Rows are points. The points of each table are mixes of a few directions, plus a little noise. Count the directions of each table, and those that both share. Where both have some left over, give the other angles between the two spaces (their principal angles), to ten degrees, smallest first.
In the rows, 128 means zero.

First:
[[ 76 196]
 [127 127]
 [139 112]
 [111 149]
 [120 140]
 [194  43]]
Second:
[[ 98 170]
 [137 114]
 [181  58]
 [ 97 169]]
Directions: first 1, second 1, shared 1

First:
[[139 133  84 111 119 117]
 [153 124 103 125 107 144]
 [103 160 197 130 109 138]
 [110 109 243 174 144 168]
 [129  98  82 131 168 103]
 [133 143  57  96 119  98]]
Second (9 x 6):
[[123 143 125 134 162 128]
 [149 171 112 119 125 122]
 [100  62 103 134  96 249]
 [142 162 112 123 132 134]
 [106 124 141 144 185 113]
 [113 113 137 137 151 127]
 [127 154 130 133 169 106]
 [141  60 175 113  19  58]
 [152 166 116 117 112 115]]
Directions: first 3, second 3, shared 1; angles 50, 80

First (9 x 11):
[[ 83 122 121 176 104 110 145 119 159 126 105]
 [ 91  75 151 143 109 128 147  97 124 123 177]
 [126 165  87 161 107 110 130 141 176 123  92]
 [152 198  85 141 134 115 115 164 161 130  51]
 [152 139  99 125 110 126 126 127 153 119 159]
 [118  75 145 121 109 136 141  96 118 120 210]
 [210 127 161  27 185 168  94 142  47 137 174]
 [ 76  81 152 157 110 122 150 101 128 126 150]
 [145 170 150 101 185 137 104 166  84 148  33]]
Second, 10 rows:
[[ 96 152  91 185  95 102 142 132 187 121  87]
 [ 72 127 157 163 144 117 136 135 117 141  45]
 [ 73  66 119 180  65 113 165  80 174 111 210]
 [ 79  62 159 149 105 128 152  88 122 124 187]
 [123 112 158 111 148 138 125 127  93 135 125]
 [191 183 110  86 161 138 100 164 114 135  91]
 [172 154 135  83 164 143 105 150  94 137 111]
 [173 184 122  95 171 136 101 167 106 139  60]
 [129 131 132 126 134 129 126 132 123 131 118]
 [173 108  97 102  93 138 130 105 151 108 249]]
Directions: first 3, second 3, shared 3

First (9 x 18):
[[166 119  84 159 122  89 103 131 158 129 126 145 163 135 189 165 150 146]
 [249 168  89 126  89  45  75 144 123  28 119 127 149 123 209 137 160 122]
 [ 99 128 121 130 119 154 116 105  93 154 155 126 105 103 103 120 112  90]
 [ 94 161 186 148 140 140  65 106  99 146 161  99  99  96  90 114 103 116]
 [109 112 180 144 121 127 104 148 120 142 148 140 110 107 128 136  83 112]
 [ 91 130 135  65 103 144 198 146  94 104 121 132  97 161 107 109 105  99]
 [156  81 116 151 153 167 141 124 148 152 117 140 141  80 100 110 142 131]
 [104 135 127  89 143 144 192 132 143 118  95 117 132 177 104 112 147 157]
 [ 83 119 112 144 163 141 155 116 172 179 110 127 157 171 123 150 152 179]]
Second (11 x 18):
[[104 130  66 106 146 116 148 129 165 137 101 116 111 152  94 106 137 157]
 [155 117 194 161 123 160  85 134  96 133 159 151 169 113 172 170 134 110]
 [117 128 100 118 137 123 137 128 145 133 116 123 121 139 113 119 133 141]
 [ 80 140   9  76 148  86 188 122 191 131  75  94  73 164  56  67 130 171]
 [106 117  67 119 167 144 118 139 175 159 105 132 146 168 105 135 162 175]
 [139 119 152 146 136 152  99 135 121 139 140 144 158 130 148 156 141 130]
 [168 127 229 163  96 143  99 126  67 110 171 145 150  86 182 159 109  78]
 [173 129 243 165  89 142  99 124  57 105 177 146 148  79 188 160 103  69]
 [126 120 120 134 144 145 111 135 140 143 126 136 148 142 130 143 145 144]
 [118 139 107 109 116 100 161 120 132 113 116 111  94 122 108  97 111 122]
 [124 142 121 111 107  96 163 117 120 105 122 110  89 113 113  95 103 110]]
Directions: first 6, second 2, shared 0; angles 30, 50

First:
[[124 131 152 105 128 143 135 135 106 146 117  82 126 111 127 140 101 104
  147 112 121  86 104 159 117 135 133 186 130 137 111  91]
 [127 121 136 129 126  77 112 187 149 120 155  87 143 111  71 158 132  61
   77 126 106  90 135  59 101 169 162 133 113 106 136 119]
 [180 112  95 117 118 164 168 125 149 129 113 147 123 166 132 148 102  92
  105 131 136 219 184  81 166  92 181 106 146 119 123  94]
 [138 155 115 144 160 106  93 140 165 108 149 197 157 110 130 122 180 190
  111 154 116 157 129 108 132 127  90  65 101 159 118 182]
 [120 123 112 148 122 126 128 103 131 117 129 162 119 147 142 107 144 158
  131 136 142 156 139 129 138 117 116  90 134 118 146 158]
 [132 136 133 121 136 134 125 131 128 131 126 129 134 119 132 131 128 136
  134 128 123 124 120 138 128 126 121 136 124 141 117 124]
 [ 95 172 170 119 167 111  77 140 114 135 139 127 155  63 138 117 160 197
  165 130 105  40  54 200  95 154  52 162  94 182  97 157]
 [108  93 117 144  89 135 157  93 104 128 115 107  91 171 134 109 105 100
  136 117 156 137 147 130 134 122 154 130 159  79 166 121]
 [127 110 123 125 107 156 157  98 107 137 108 114 104 155 146 120 100 115
  147 117 146 144 138 148 141 110 145 145 152 110 138 107]]
Second, 8 rows:
[[ 47  87 121 202  84   7  89 148 136  86 178 108 108 149  62  98 178  90
   69 133 141  60 139  46  76 199 135  62 126  31 222 209]
 [ 88 108 124 165 107  69 109 137 132 107 153 118 119 137  96 113 152 109
   99 131 134  94 133  88 103 163 131  96 127  80 174 168]
 [128 128 128 127 128 129 128 128 128 128 127 128 128 128 128 128 128 129
  129 128 128 128 128 129 128 128 128 128 128 129 127 128]
 [170 149 131  89 151 191 148 118 124 150 101 139 139 118 162 144 102 148
  158 125 122 164 122 171 155  90 124 163 129 179  78  85]
 [161 144 131  98 146 176 143 120 125 145 108 136 136 119 155 140 108 143
  151 126 123 155 123 161 148 100 126 154 129 167  90  95]
 [122 125 128 133 125 120 125 130 129 125 132 126 126 129 123 126 131 126
  124 128 129 123 129 122 125 133 129 124 127 121 134 134]
 [156 142 130 103 143 170 141 122 125 143 110 135 135 121 151 138 111 141
  148 126 123 152 124 156 146 103 125 150 129 161  96 100]
 [151 139 130 107 141 162 138 123 126 139 114 133 134 123 147 137 114 139
  145 127 124 148 125 151 142 108 126 147 129 155 101 105]]
Directions: first 4, second 1, shared 1

First:
[[100 134 116 170 175  76 121 249  90 144 110 129 153  21  79 110 193  32
   72 189 183  51 211 152 165 167 183 107 117  93 192 108]
 [119 130 124 141 142 112 126 165 116 133 122 129 136  95 113 122 148  98
  111 147 145 104 154 135 139 140 145 122 124 117 148 122]
 [121 130 125 138 139 115 126 157 119 132 123 128 134 102 116 124 144 105
  114 143 142 110 148 134 137 137 141 123 125 120 143 123]
 [119 130 125 141 143 112 126 165 116 133 122 128 136  95 113 122 148  99
  111 147 145 104 153 135 139 140 145 122 125 117 148 122]
 [113 131 121 151 154  99 124 194 107 136 118 129 142  69 101 118 164  76
   97 162 158  86 173 141 148 149 158 117 122 109 163 117]
 [153 123 139  90  86 175 134  20 163 114 145 127 106 224 172 144  70 214
  179  73  78 197  54 106  95  93  78 146 138 159  70 146]
 [145 124 135 102  99 160 132  54 151 119 139 127 113 193 158 139  89 186
  163  91  94 175  78 113 105 104  94 141 135 149  89 140]
 [153 123 139  90  86 174 134  20 162 114 144 127 106 224 172 144  70 213
  179  73  78 197  54 107  95  93  79 146 138 159  70 146]]
Second, 9 rows:
[[179 145  84 139 151 126 129 128 137 138  99 159 129 126 125 107 103 102
  138 118 115 117 136 141 148 121 145 122  79 101  80 102]
 [143 101  93 130 182 110  73 164 143 189  86 108 178  99 133 176 149 104
  108 200 126  95 124 132 177 102 144 140 165 145 101  86]
 [ 68 136 184 134  84 123 164 138 103  77 183 119  93 121 114  92 153 142
  117 101 151 145 150 120  94 167 113 114 140 127 211 182]
 [123 103 105 140 180  98  78 190 131 184  98 103 174  80 123 165 171  91
   95 207 139  86 143 132 180 117 150 133 171 142 136  98]
 [ 85 143 197 122  43 149 181  61 130  51 219 127  51 193 144  57 115 207
  154  40 109 211 110 102  79 157  66 109 134 142 197 222]
 [158 152 125 134  97 139 157  74 147  93 161 156  79 178 143  58  91 163
  159  60  92 179 118 122 125 134  96 109  88 115 120 168]
 [176 146  79 143 165 117 126 154 125 145  85 158 142 100 113 116 113  76
  125 135 130  91 153 149 151 126 163 122  74  91  84  86]
 [ 85  83 151  94 140 140  85 135 124 169 106  75 183 120 140 240 153 144
  115 196 146 106  92 118 115 100 133 167 212 179 119  97]
 [134 145 132 116 110 151 158 107 114 104 116 145 121 134 121 137 100 123
  142  97 139 121 125 137  88 133 143 136  90 112 104 112]]
Directions: first 1, second 4, shared 1

First:
[[128  74 189  97 148 142 163 112 134 141 152 194 129 145 106 158 143 137
  165 151 171  92 125 124 111 137 124  79 124 139  87 139]
 [150 186  85 160 111 124 111 140 107 125 130  85 116 124 150  97 102 127
  102 122  89 151 146 130 167 111 134 173 140 123 166 105]
 [ 99  60 177  91 144 131 144 116 158 129 121 173 143 129 103 166 158 126
  154 133 176 102 103 124  79 149 121  77 113 132  87 157]
 [170 185 107 145 108 116 123 128 104 123 151 117 108 135 160  95  82 137
   99 121 102 144 165 109 196 101 137 172 147 118 157  92]
 [149 189  86 134  88  82  95 127 142  94 121  93 119 112 183  90  72 128
   61  82 104 171 160  83 194  99 138 195 147  95 166  90]
 [ 83  61 154 114 157 149 137 132 146 141 105 140 151 124  83 168 187 117
  167 145 155 105  83 159  48 162 117  72 103 146  94 174]
 [125  97 158 123 150 155 151 127 117 149 140 156 129 139  99 149 155 130
  167 157 143 101 116 151 100 140 122  92 119 145 105 145]
 [126 173  72 163 116 126 100 147 117 124 107  63 131 115 139 104 125 119
  106 116  86 156 125 147 132 125 131 165 130 126 166 124]]
Second, 10 rows:
[[106  74 170  82 130 108 135 110 170 112 120 172 140 125 126 154 134 127
  129 114 176 115 117  99 108 135 124 100 122 118  91 141]
 [123 116 137 118 129 123 130 123 138 124 127 138 131 128 128 134 129 128
  128 124 139 125 126 121 123 129 127 122 127 126 120 132]
 [148 178  88 171 126 146 120 145  89 143 135  87 117 131 130 104 123 129
  127 142  84 140 138 155 148 120 131 155 134 138 161 116]
 [150 182  85 173 126 147 120 147  86 144 135  83 116 131 130 102 122 129
  127 143  81 141 139 158 148 120 132 157 134 138 164 115]
 [ 89  30 206  44 131  93 142  95 205  99 115 209 149 123 124 176 139 127
  130 102 215 104 110  76  90 142 121  75 117 109  62 152]
 [140 159 102 155 127 139 124 138 104 137 132 102 121 130 129 113 125 128
  127 137 100 135 134 145 140 124 130 145 131 134 148 121]
 [151 184  83 176 125 148 120 147  84 145 136  82 116 132 130 100 122 129
  127 143  78 142 138 159 149 119 132 159 135 139 165 115]
 [149 180  86 173 126 147 120 146  87 144 135  84 117 131 130 102 123 129
  127 143  81 141 138 157 148 120 131 156 134 138 163 115]
 [ 79   7 224  25 133  84 144  87 223  93 111 228 154 121 123 187 141 126
  130  95 235  99 105  62  82 145 120  63 114 105  47 157]
 [144 169  95 162 126 142 122 142  96 140 134  94 119 130 130 109 124 128
  127 139  92 137 136 151 143 122 131 150 133 137 156 118]]
Directions: first 3, second 1, shared 1

First, 8 rows:
[[116 123 120 127 122 121 119 140 110 142 120 148 107 111 132 115 137 129
  158 143 127 145 132 124 123 135  86 145 127 100 114 121]
 [116 124 123 113 125 120 119 125 104 139 116 142 109 110 131 125 130 123
  144 147 126 149 136 129 127 134  94 143 128 113 124 120]
 [162 135 146 151 135 150 139 131 148 107 150  91 146 161 116 127 120 132
  108  87 140  95 114 111 126 122 201  90 106 151 134 145]
 [118 131 120 130 130 118 139 120 164 123 130 133 161 132 136 148 127 132
   98 133 115 117 128 154 135 119 131 135 161 148 140 125]
 [138 127 114 193 121 128 140 183 179 132 150 142 148 145 139 107 152 155
  156 103 130  95 110 117 115 128 120 129 136  96 100 136]
 [103 123 143  27 130 125  92  65   7 142  83 128  52  80 114 133 104  84
  141 181 133 207 162 124 137 143  87 144  95 131 147 109]
 [139 127 130 151 125 135 127 151 127 130 136 127 118 135 126 109 136 135
  153 113 137 121 122 108 119 133 129 122 111 107 112 134]
 [132 135 129 133 136 125 150 110 184 108 139 112 184 150 129 160 117 132
   69 115 116  97 121 158 139 112 178 116 161 177 153 133]]
Second:
[[151  99 120 126 129 123 144 143 169 114 129 113 134 121  97 147 120 159
  123 106 118 111 122 114 145  88 137 151 116 115 113 134]
 [139  99 139  93 151 102 107 119 160  96 113 106 124 143 154 119 134 122
  153  94 112  70 131 132  87 118 163 114  94 142 116 115]
 [109 176 138 149 128 120 130 118 112 141 151 120 139 160 173  84 139 117
  128 110 165 125 133 144  95 157 164  99 114 125 133 124]
 [134 157 127 156 121 124 110 145 163 121 125 124 145 151 145 106 129 162
  110 117 143 101 133 145 124 116 137 135 121 112 117  98]
 [ 85 135 121 158 121 130 145 127 117 160 151 147 139 125 153 111 134 101
  137 147 131 165 118 127 133 153 112 127 158 135 130 163]
 [117 117 126 163 133 141  95 151 166 120 116 159 149 141 163 130 147 107
  148 152  92  94 110 141 112 157  98 105 182 162 127 128]
 [127  89 117  82 122 128 127 117 108 133 102 134  98  79  80 165 107 135
  123 160 106 174 136 114 173  94  80 177 129 117 126 130]
 [163 154 136  96 118 158 165 105  30 140 136 120  93 102  59 162 113 122
  103 138 157 183 141 108 154 143 131 115 110 115 159 132]]
Directions: first 3, second 6, shared 1; angles 30, 80

First:
[[ 84 174  91  88  81 117 168 133  96 191 114 110 123 183 122 197 115 167
  202 131 160 112 118 147 123 137 133 117 159  89 125 106]
 [ 67 116  99 165  89  76 108 158  80 143 115 102 110 129 121 171 132  92
  135 122 191  72  66 197 104 184 202  86 110  98 129 121]
 [224  81 206 164 172 188 114 109 198  81 176 180 211  95  71 124 154 160
  106  79  34 180 156 126 168  95   9 141 131 183  70 138]
 [ 48 183  72 116 115  83 120 156  76 228 127 129  78 213 168 124 141 105
  207  67 180 100 144  93 165 139 158  73 141  44 173  65]
 [216 130 160 132 151 198 121 102 170  47 170 177 179  68 135  79 160 130
  108 149  30 171 191 134  90 110  75 212 118 197 142 184]
 [ 93 123 109 131 115  96 121 138 104 131 106 101  98 124 141 130 115 106
  112 150 169 102 100 140 110 147 182 116 116 116 141 129]
 [118 114 133  89 164 112 140 115 143 142  83  93  72 142 153  81  80 133
   73 160 166 141 127  35 164  84 143 108 135 121 130 108]
 [174 101 156 138 137 156 127 112 152  64 132 131 154  73 116 119 126 132
   82 164  94 142 125 150  98 127 121 169 116 180 115 170]]
Second:
[[114  82 130 131 121  97 128 123 121  71  77  70  92  70 132 121  85 107
   36 215 180 103  64 151  84 146 211 136 102 159 121 166]
 [137 125 136 138 136 134 119 130 134 130 142 142 139 131 123 123 140 126
  135 105 114 134 138 125 140 125 109 124 127 128 125 122]
 [148 100 151 160 149 131 103 131 144 106 143 142 142 108 116 111 141 111
  103 105 112 132 126 131 141 129 114 119 114 141 117 130]
 [153 165 137 140 147 164 116 134 143 181 192 199 175 182 118 127 183 143
  217  21  63 158 197 105 184 110  29 114 150 101 130  87]
 [174 128 163 175 168 163  89 137 160 150 202 206 186 154 105 107 192 122
  179   7  51 159 186 110 192 113  24 105 132 119 117  94]
 [ 95  98 111 106 102  90 148 120 107  79  56  49  74  76 143 134  66 117
   41 248 201  96  55 152  65 147 237 145 109 152 130 171]
 [161 139 151 158 157 158 103 135 150 157 189 194 175 159 112 116 181 129
  184  27  65 154 182 111 181 114  39 111 137 115 122  96]
 [ 76 176  74  56  76 110 185 119  89 156  72  74  81 151 158 166  79 159
  150 214 186 109 108 130  80 133 194 153 150 109 152 139]
 [ 94 139  98  88  96 107 160 121 103 123  78  76  88 121 146 147  85 138
  107 208 180 108  94 138  85 136 196 145 131 128 139 148]]
Directions: first 5, second 2, shared 2
